Each row is a point. The points of each table are mixes of a few directions, plus a little noise. How many directions does each table use, and how many do they share? Where both have some left over, give the other angles between the two spaces (their principal angles), to ten degrees, smallest first.

First, 5 rows:
[[  0.0 -13.9  -1.0]
 [-21.8 -26.6  -8.9]
 [-10.8 -12.2  -4.3]
 [ 19.5  15.7   7.4]
 [ 12.9  36.9   6.9]]
Second:
[[ -9.5   8.3  18.0]
 [-21.0  25.2  -2.4]
 [ 23.3 -26.3  -7.6]
 [ -3.7   6.1 -10.7]
 [-12.9  13.9   8.6]
 [ 23.8 -27.3  -5.9]]
Directions: first 2, second 2, shared 1; angles 80

First:
[[-15.5 -27.6  -3.3  -2.6  10.0  24.4  -9.3   2.4]
 [ -1.3 -28.8  19.3  28.5  13.2  -2.6  28.6  21.3]
 [ 10.5  19.2  -7.4  -9.8  -5.4 -16.6   2.2  -5.4]
 [ 23.3  23.6 -16.5 -16.2  -1.3 -40.8  22.0  -1.7]
 [  5.7 -11.2   2.0   6.8   8.5 -13.1  21.7  10.7]
 [ -8.0  -4.5  11.3  11.5  -2.4  14.4  -8.3   0.7]
 [-10.7 -16.3  12.2  13.8   3.3  17.5  -3.2   5.5]
 [  3.8  48.0 -11.6 -23.3 -24.5   1.4 -37.8 -27.5]
 [ -7.5  -2.5  -5.4  -8.2  -1.2  14.5 -15.5  -6.0]]
Second (8 x 8):
[[ -4.0   8.7  29.5  30.5 -10.9   9.2  -5.0   3.1]
 [ -4.6 -27.8   8.6  14.6  12.9   3.8  17.2  14.6]
 [ 16.2  18.5  13.5  16.7  -6.0 -27.7  22.1   6.5]
 [ -5.1 -12.9 -10.9 -11.2   6.9   7.5  -3.3  -0.6]
 [ -2.1  -8.1 -35.1 -39.1   9.1   2.3  -9.4  -9.6]
 [ -9.1  -0.6 -22.8 -29.0  -0.1  17.3 -26.0 -14.4]
 [ -9.1 -18.2  17.4  21.1   4.2  14.2   3.1   9.5]
 [ 17.7  40.6  -0.3  -3.6 -16.2 -26.4   1.3  -9.1]]
Directions: first 3, second 3, shared 3

First:
[[ -7.6  -3.0 -22.7   7.5 -25.9  -9.8  -7.2  -6.4  17.5 -28.7   7.8  -1.2]
 [-14.5 -14.5 -16.1  13.8  53.6 -32.4 -20.7  -7.2 -38.8 -17.0 -14.5  13.5]
 [ 13.3  19.7  20.0 -12.3  -8.8  22.3  17.9  10.7   5.2  41.8   0.3  -0.4]
 [ -4.4  22.2 -23.8   9.8 -31.6  -0.6   2.9  -2.3  18.8   9.5   0.0   9.0]
 [ -1.2   2.9 -17.7  -9.9 -10.8 -10.5  -2.9   5.4   2.7 -13.5  13.1   3.6]
 [  8.7   7.0   7.8 -21.9  23.4  -1.3   5.4  14.8 -21.3  21.3   5.4   6.7]
 [  7.3   5.8  24.3  -0.8  17.3  15.4   8.5   2.7  -9.4  32.9 -10.6  -0.3]
 [  7.7 -16.3  16.2 -14.4 -18.9  11.0   3.9   2.0  16.9 -22.7  15.3 -17.7]
 [ -8.5 -24.2  13.6  29.2   2.2   4.8  -8.6 -21.5   9.1 -23.4 -16.3 -13.7]]
Second:
[[ 15.8  24.6  -7.9   1.3   4.2  30.2  -5.0  18.9 -81.9  -8.3  45.9 -22.7]
 [ -5.0  -7.1   1.6   0.5  -2.2  -5.8  -0.7   0.0  14.5   3.6  -6.1   6.6]
 [  4.9   7.7  -3.5   1.4  -0.6  15.5  -5.3  15.7 -43.8   0.1  27.8  -7.1]
 [ 12.1  12.3  -0.6  -2.7   9.5  -6.8  13.7 -27.6  26.2 -15.6 -29.6 -13.2]
 [ 16.3  18.6  -2.0  -2.4  10.8   0.7  12.8 -24.2   7.0 -18.8 -19.9 -19.3]
 [-13.1 -17.5   4.2   0.5  -5.9 -13.5  -2.7   0.9  33.7  10.4 -13.2  17.1]
 [-12.8 -17.4   3.5   0.9  -6.7 -10.1  -4.6   6.1  22.4  11.7  -4.9  17.3]
 [-18.2 -25.3   6.5   0.3  -7.6 -21.1  -2.8  -1.6  52.1  14.3 -21.7  24.0]
 [  2.0   3.7  -1.2   0.5   1.0   4.1  -0.7   2.5 -11.8  -1.6   6.9  -3.5]
 [ -1.3  -0.2  -1.2   0.5  -2.0   5.7  -4.6  10.3 -18.5   3.1  14.6   0.7]]
Directions: first 4, second 2, shared 0; angles 60, 80

First, 8 rows:
[[ 29.8  18.6   3.4 -13.3 -21.1 -18.1   2.1   7.3  -2.3   0.3  14.7  -2.9
   12.5 -15.6  -4.8  11.7   6.6  10.4]
 [-33.3 -30.2   5.9  19.0  73.3  65.5  13.2  -6.5  -9.7 -19.3  -5.3 -10.7
   -2.8  60.1  25.7  -4.1 -20.0 -13.9]
 [  9.9   6.5   0.8  -3.8  -8.1  -7.7   0.1   2.9  -0.2   0.3   3.2  -0.7
    3.8  -6.8  -3.0   3.6   2.4   4.2]
 [ 13.4   2.1  -9.1 -24.4 -26.5 -14.9   3.4   3.8  -2.2  10.3  16.6   8.1
  -15.0 -14.9  11.2  -5.3  20.1 -11.3]
 [-33.1  -3.1   1.3  35.1   2.3 -10.4 -19.6  -8.8  14.7   2.1 -38.9   2.8
    5.0  -8.5 -30.1  -6.3 -19.6  12.6]
 [ -3.9 -12.2  -4.1 -11.2  13.8  19.4   9.4  -0.2  -6.7  -0.7  12.1   0.6
  -12.8  16.7  21.5  -5.5   6.9 -16.0]
 [ 29.6  17.7   4.4 -12.1 -18.3 -15.6   2.8   7.6  -3.3  -1.0  15.0  -3.0
   13.0 -13.5  -4.1  12.2   6.0  10.1]
 [-12.8   0.9  -4.0  10.1 -16.3 -18.7 -11.6  -4.1   9.0   7.6 -17.3   6.8
   -4.0 -17.3 -16.0  -6.5  -1.5   3.8]]
Second (10 x 18):
[[-16.7  -9.3   5.4  -9.1   3.1 -20.2  -6.4  -1.1  -9.2  -2.2 -10.4  13.9
   -6.0 -15.6 -26.6  11.6  -5.6  -0.6]
 [ 37.4   6.3 -13.4  -0.8  -9.8  30.6  19.3   5.4   8.4  -1.9  18.2 -14.3
    9.2  22.8  40.1  -3.9   5.3   6.3]
 [-18.5  13.8  18.6   7.6  15.7  -9.0 -14.6  -2.5  -5.7   6.6   9.2  -8.1
   -2.4  -3.9  -4.0 -14.3  11.8 -17.3]
 [ 10.3   0.5 -14.8  19.1 -10.9  19.1   5.1  -2.2  17.8   2.0 -10.1  -8.0
    6.7  12.8  17.3  -8.9  -6.5  11.9]
 [-47.9   4.8  30.8  -2.0  23.8 -40.0 -28.5  -4.8 -18.7   5.5  -3.7   9.3
  -12.3 -26.9 -43.1  -3.2   6.9 -22.7]
 [-17.7  -2.0   3.9   7.2   3.0 -10.9  -9.6  -3.5   0.4   1.8 -12.1   4.6
   -3.2  -8.1 -16.3  -1.4  -4.2  -0.8]
 [ 61.9 -14.9 -33.7 -25.7 -27.8  34.6  40.5  10.5   6.6 -13.2  12.5   2.1
    9.5  21.6  38.2  24.3  -8.5  26.1]
 [  7.1  -4.8 -11.5   5.9  -8.9   8.8   5.3  -0.8   8.9  -1.2  -8.7   0.2
    3.0   5.2   5.8   0.9  -6.6  10.2]
 [ 10.7  13.0  -3.5  18.6  -1.0  20.6   1.6  -0.8  12.4   5.4   7.6 -17.5
    7.0  16.5  27.2 -18.4   6.1  -1.4]
 [-26.3  -7.1  17.7 -20.5  12.7 -34.2 -12.5  -0.2 -21.5  -2.4  -2.0  17.8
  -11.0 -24.5 -38.2  14.5   0.8 -11.5]]
Directions: first 3, second 3, shared 1; angles 70, 80

First, 9 rows:
[[ -3.6  -3.9 -12.4 -29.6  -4.4  29.0  -1.9   9.7  -2.7  13.1   6.9   8.9
    8.4 -18.9 -28.6   4.8 -10.5  -6.9 -12.5  -2.7   3.4 -17.9  28.7   0.9
   30.2  -3.3  28.6 -23.3   4.8 -17.9  23.4   5.7]
 [ -5.3   3.4   8.8  12.0  -0.9  -6.4   8.4   9.9  10.3 -12.7   9.6 -12.5
   -9.9   3.1  10.8 -11.9 -12.2   7.5   6.2  -0.8  -0.1   7.2 -13.2   2.6
  -12.8  -1.7 -14.5   9.4  -2.7  -6.3   2.4  -6.0]
 [ 10.2  -7.0  -9.8 -13.2   9.2 -13.4   0.6  -7.5  -6.0  -1.2  -1.6  -2.4
   18.2   2.1 -14.5   1.1   8.6  -5.1   7.9   3.7 -15.1  -0.8   7.6  -5.7
    3.4   2.1   2.9   3.0  -8.8   3.3   0.7 -10.5]
 [  8.4  34.0  33.2  36.0   1.5   7.3  22.5  -9.6  35.3 -26.6   5.8  11.1
  -45.8  18.4  15.3  -3.7  -2.7 -21.3 -18.8  28.8 -20.9  -3.3  27.3  -6.9
   14.6   5.2   3.9  16.9  26.3  19.4 -30.1  27.6]
 [  0.9 -11.8 -19.0  -6.8   6.7 -26.2  -5.5   1.6 -14.5  -4.2  -3.6 -16.6
   26.9  -0.3  -1.6 -14.8   0.6  20.4  20.7 -16.0  -1.6  14.3 -21.9   5.4
  -22.6  -1.5 -17.9   5.0 -22.2  -2.4  11.8 -34.2]
 [ -9.5   2.7  -4.1  -8.4 -16.8  43.5 -20.7  -3.7 -13.6  33.9 -16.2  31.7
   -8.8 -15.2  -1.2  25.0   7.9  -6.5 -28.8  -7.5  31.1 -17.0  16.2   5.7
   24.7  -1.5  29.8 -30.8  21.3   1.9  -0.1  32.2]
 [  1.9   1.1  44.7  27.1  -0.7  -5.1  16.3  -2.7  24.7  -7.2  13.4  -3.2
  -37.3  20.1  25.4  21.0   6.6 -27.5  -0.4  31.3  -7.4  -3.0 -13.4 -17.1
   -7.2   4.7 -13.5  26.2  14.1   5.9 -34.1  40.8]
 [ 13.2  -2.1 -26.8  -9.0  14.0 -29.7  -4.0 -12.2 -14.5 -10.4 -11.7  -7.0
   32.6   3.7 -13.0 -17.3   9.5  13.8  15.7 -10.1 -18.0  12.2   2.0   3.0
   -9.3   1.7  -6.7   4.5 -19.3  11.7   5.6 -38.9]
 [-16.1 -16.3 -14.6  -8.3  -8.8   0.5 -15.7  14.7 -19.1  15.2  -2.8 -10.1
   15.8 -12.7   7.5  -4.3  -7.8  25.5   9.9 -26.6  28.5   8.3 -33.3  12.2
  -21.2  -5.9 -12.8 -10.8 -13.7 -15.7  20.5 -16.6]]
Second (11 x 32):
[[ -0.4  19.5  -3.7  10.3  -1.9   2.1  -3.1  -1.0  15.3 -24.2  -2.8   9.2
  -16.0   8.9   2.7 -25.7 -21.0  -4.5 -16.7  -0.9 -11.4   2.4   9.7  -2.8
    2.7   5.8  -8.4 -10.1   4.7   3.4  15.9 -24.9]
 [-15.5   2.1 -49.4 -38.9   0.2  12.0   6.5  39.8  -5.6 -15.9  20.4 -26.7
   38.0 -37.2 -42.5 -57.2 -51.1  49.0  11.3 -42.2   2.5   5.1  17.9  29.1
    8.7 -14.8  10.4 -26.9 -25.1 -43.8  74.6 -67.4]
 [-12.3 -18.9 -21.9 -31.7  -5.3   4.6 -15.1  20.2  -4.7  -1.2   9.7  -6.7
   16.7 -10.2 -18.5 -17.3 -31.6   0.8  -0.8 -16.8   4.2  -4.4 -13.2  -5.0
   -2.7   0.7  -9.8 -25.9 -17.2 -32.0  52.5 -39.2]
 [ -0.9   2.5  -2.3  -0.2  -0.7   0.7  -1.6   1.2   2.7  -4.8   0.1   1.3
   -1.9   1.0  -0.8  -6.3  -6.3  -0.7  -3.3  -1.4  -1.9   0.2   1.1  -0.8
    0.4   1.1  -2.3  -3.7  -0.3  -1.6   6.7  -7.6]
 [  5.9  18.6  12.5  23.2   0.0  -2.0   0.5 -13.7  13.3 -14.1  -8.5  13.5
  -23.2  16.2  14.9  -3.0   3.0 -12.8 -14.0  11.8  -9.8   1.9   7.1  -6.2
    1.0   6.8  -5.4   4.7  12.7  19.3 -16.7   5.4]
 [  6.0   7.1  15.6  17.7   0.5  -3.4   0.3 -13.9   5.6  -1.1  -7.5  10.0
  -16.1  13.3  14.7  11.9  13.9 -13.6  -6.5  13.5  -3.9   0.0  -0.1  -7.2
   -1.2   5.0  -2.8   9.1  10.5  17.5 -24.6  18.5]
 [  5.4  -4.0  13.0   8.2   2.5  -3.5   5.5  -9.3  -5.5  13.7  -3.5   0.0
   -0.7   2.2   8.2  23.2  24.6  -2.6   7.4   9.5   4.1  -0.3  -2.4   0.2
   -1.3  -1.7   6.2  15.3   5.2  12.1 -30.6  30.3]
 [  2.9   0.9   0.7   1.8   3.9  -0.4  11.7   0.1  -6.8   8.9   1.6  -8.2
    9.3  -9.0  -2.6   7.5  14.6  15.1  12.1  -1.6   4.3   2.6   7.1  12.0
    2.4  -7.4  12.6  12.4   0.3   4.2 -17.2  16.5]
 [  6.9  10.2  13.9  18.7   2.3  -2.9   6.2 -12.7   3.9  -0.2  -6.4   6.1
  -12.2   8.5  12.3  10.6  17.0  -4.8  -2.0  11.2  -3.1   1.8   5.4  -0.4
    0.7   1.4   2.9  13.3  10.4  18.7 -29.0  21.6]
 [  7.2 -22.2  20.8   2.0   4.3  -6.5   8.2 -11.7 -19.4  37.8  -2.5  -6.5
   11.2  -3.2   9.3  52.1  48.9  -2.2  22.2  13.9  14.5  -2.9 -12.7   0.6
   -4.5  -6.0  13.4  27.4   3.0  12.9 -52.2  59.7]
 [ -5.1 -15.8   0.8 -11.2  -5.9  -0.7 -19.1   1.1   1.3   1.2  -0.6   8.0
   -4.8   9.5   2.3   4.2 -12.0 -23.6  -9.8   3.0   0.5  -6.3 -19.8 -19.6
   -6.3   9.0 -16.7 -15.5  -4.3 -10.6  20.7 -12.8]]
Directions: first 5, second 3, shared 2; angles 80

First:
[[ -8.3  29.2  -9.8  -2.8   5.0 -21.5  -3.9 -24.1  25.3  10.8 -26.7  19.4
  -11.8  -6.4  -1.2   3.9  27.0  11.3 -16.8   6.4  22.1 -10.2  11.5   0.1
   -1.8 -31.6   2.0  -5.5  -1.4 -26.2 -17.9  11.9]
 [ 25.9 -28.1  -8.0 -17.1 -19.8  -1.7   8.7  17.7 -42.3  10.1  25.2 -20.9
   20.1   5.9 -28.6  -0.5  -7.5 -12.7  29.2 -21.3   1.7 -20.1 -52.3 -12.2
  -20.2  25.2  30.4  -5.2   3.3   7.6   1.1 -21.4]
 [ -1.5   6.0   5.2  -1.0  17.1 -11.7   2.6  -1.3  11.4  -5.2  -2.6  -3.5
    3.4  -9.1  -3.3  23.5  -8.5 -14.9  -0.6 -15.7  -5.8   3.7  20.5  13.9
    9.8 -28.8 -27.4   6.5  -5.1  -3.2 -15.1  15.0]
 [  8.8  -5.3   8.7   9.6   2.7  -5.7   5.1 -17.0  17.9  -7.2   0.3   4.0
    5.4   4.6  15.7   3.5 -11.3  -9.7  -4.9 -10.5  -7.2  23.7  13.6  -0.3
   24.8  -3.6  -8.3  -7.0  -1.3   5.1   3.2  12.9]
 [ -2.6   7.0   5.7   5.3  -4.8  11.9  -7.2 -18.6  17.1   8.8 -14.7  -1.8
   -4.9   5.7  19.5 -13.8  -4.4  10.6 -22.0  -4.1  -0.4   5.2  28.3   6.6
    9.8   0.5   6.8  -6.8  -8.6  -1.5   6.6   4.9]
 [-38.9  30.0   7.2  -4.1   9.2  34.3 -21.6  10.3   8.5   7.5 -24.0  -8.2
  -21.0 -10.7  14.3  -6.7  -5.2  24.1 -31.1   9.4 -11.8 -12.5  63.5  32.2
   -9.7 -12.8 -25.1  14.3 -11.1  -2.2  -3.9   7.1]
 [ 25.2 -38.4   5.0  22.0  18.7  -5.7  10.6  20.7 -10.0 -14.6  29.1 -19.8
   12.5   7.9 -10.1   4.7  -8.5 -25.2  25.4   6.5   5.1  -1.6 -41.1 -13.9
   -6.4   9.7   8.7  17.4  -7.9  13.9  23.7 -27.8]
 [-25.2  18.8  -1.0  -6.7 -15.0  12.9  -4.5  -1.2   0.1  -8.3  -7.1  26.3
  -12.2  -2.9  15.7 -10.3   4.7  20.9  -8.0  18.9 -15.4  21.3  17.8  -0.7
   10.4  17.3 -14.4  -9.8  18.8   4.9  -3.2  17.3]
 [ 16.5 -19.0 -12.9  -5.0 -13.0 -12.6  10.3  13.5 -28.0  -1.9  20.5   4.5
    8.6   5.1 -22.0  -4.4  13.5  -4.3  28.8  10.4  11.3  -9.1 -61.9 -26.0
  -17.0  24.0  27.0  -3.8  13.2   2.0   5.4 -19.8]]
Second:
[[ 28.3  -9.3  -2.0 -23.6  -2.8   2.7   2.9  16.9 -16.1  11.8  10.0 -30.1
   11.7   8.5 -10.2  17.2 -39.8 -22.9  12.1 -48.2  -0.7  -9.9  -3.6  20.4
   -4.0 -11.6  -6.6  -9.7  -0.2   5.8 -14.7  11.6]
 [  2.4  -2.2   1.7  24.6  22.6 -27.1  12.0  -6.2  20.0 -32.8  19.5  31.3
   27.5  21.7  19.8   4.0  10.6 -17.9  -5.2   9.2 -16.1  11.7   4.2  -9.5
   29.8   5.1  -7.6   9.7 -13.3   5.3  12.5  -3.7]
 [ 14.4 -12.0   2.8  -5.9  15.2  -8.7  12.0  -6.4  33.1   2.2 -21.6  -7.4
  -32.7  13.4  23.8 -15.4 -10.0   2.2   9.2  15.5   9.6  30.5  11.3  -9.1
   12.8 -32.5 -13.5  -1.3   8.6  17.4  16.7  17.5]
 [  7.7 -15.5   7.6  -5.8  -4.9   2.9   7.9  -4.9   7.3   5.9 -13.5 -13.0
  -30.4 -16.9  -4.1  -0.2  -9.9   3.7  19.0   8.9   9.5  33.4 -12.4 -10.7
    3.1 -13.5 -12.9  -7.4  24.0  10.1   2.4  15.5]
 [-30.4   7.4   4.8  11.7  -2.7   6.9  -5.8 -17.9   6.2   7.0 -18.9   7.1
  -14.9 -16.2  -1.4 -21.7  38.3  31.1 -12.6  38.1   0.7  -5.7  10.8 -13.8
  -11.5   5.2  15.6  13.4  -9.7  -6.4  12.8 -18.6]
 [-19.1  20.3  -7.1   0.4 -14.2  18.0 -12.4  -0.3   3.0   7.0 -19.7  15.8
  -32.8 -10.6   3.2 -17.5  16.5  31.4  -9.4  33.8  19.3   3.2  -4.4  -6.4
  -16.1   8.5   5.1  -9.0  20.5 -12.0  -0.9   3.9]
 [ -9.2   5.9   0.4  -6.8 -21.1  18.0 -14.7   9.3 -41.6  11.7  16.8 -14.1
   26.9 -23.0 -34.9  17.1   1.1  -1.7  -3.9 -27.8  -7.5 -37.1 -12.1  15.0
  -23.6  26.0  15.0  -0.2  -8.0 -16.2 -21.6 -15.6]
 [  6.4   5.4  -6.0   6.2   9.6 -11.4   0.8   9.5  -9.7 -14.5  27.9  10.4
   45.8  21.9   2.0  14.2  -5.7 -24.8  -9.7 -28.0 -16.0 -25.6   4.9  13.9
    8.7  11.7   2.0   4.4 -21.8  -3.8  -6.1  -9.7]]
Directions: first 6, second 5, shared 2; angles 40, 70, 90
